Each row is a point. Each copy is the shape, with its points in the same order, turned, moved and blurred by noise. Some copies are also mirrored. Which?

Shape:
[[  9   5 -10]
 [ 16  -7  15]
 [  4   1   9]
 [  6 -21   7]
 [-47  23 -31]
 [ 11  -9   4]
 [-14  21   8]]
Copy 1, 7 rows:
[[  1  10 -11]
 [ 20  -2   7]
 [  5   2   7]
 [ 12 -18  -1]
 [-60  11  -9]
 [ 11  -4  -2]
 [-17  16  15]]
Copy 1 is: only turned
Copy 2:
[[ 12   7  -3]
 [ 12 -17   7]
 [  3  -1  17]
 [ -5 -16   3]
 [-29  55  13]
 [  5 -11   4]
 [  2  14  32]]
Copy 2 is: only turned

Shape (9 x 3):
[[ -3 -30  -1]
 [-26  35  -8]
 [-33  22 -34]
 [ -6  31 -30]
 [  9  -8  11]
 [  2   8  28]
 [ 14  -7  25]
 [-16  -8  25]
 [ 33  -1 -37]]
Copy 1 (9 x 3):
[[  3 -26  22]
 [  8 -14 -43]
 [-17 -30 -42]
 [-17  -2 -37]
 [ 16   2  10]
 [ 34   5  -3]
 [ 28   6  16]
 [ 33 -21   2]
 [-35  18   6]]
Copy 1 is: mirrored
Copy 2, 9 rows:
[[ 22  10 -13]
 [-28  35  26]
 [-35  43  -2]
 [-40  16   6]
 [ 13  -5   4]
 [ 13   3  30]
 [ 25 -13  20]
 [ 25  16  20]
 [-27 -23 -25]]
Copy 2 is: mirrored
Copy 3, 9 rows:
[[-16 -21  -9]
 [ -2  13  48]
 [ -7 -11  60]
 [ 14 -16  47]
 [  0 -10  -4]
 [  5  14  -4]
 [  0   1 -19]
 [-24  15  -4]
 [ 30 -54  13]]
Copy 3 is: mirrored

Shape (9 x 4):
[[ 33  11  19  25]
 [-11   4  24 -48]
 [  8  30 -26  14]
 [ 14   5  15 -60]
 [-20  -4   3  42]
 [ 21 -12  14 -45]
 [  8   4  27  16]
 [-15 -14  48   9]
 [ 28 -39 -17  33]]
Copy 1, 9 rows:
[[ 36  32  -3  12]
 [  3 -17  33 -38]
 [-10  18  16  35]
 [ 21 -32  41 -21]
 [-20  39 -23   7]
 [ 26 -28  18 -19]
 [ 18  28  -4 -10]
 [ 10  29  -8 -46]
 [ 15  -1 -51  26]]
Copy 1 is: mirrored
Copy 2:
[[ 13   7   9  51]
 [-55  -1  28   5]
 [ 12  23 -16  13]
 [-36   7  56  -2]
 [ -5 -24 -39  29]
 [-26 -13  50   1]
 [-16  -7   2  48]
 [-43 -26  -1  50]
 [ 38 -41   4  30]]
Copy 2 is: only turned
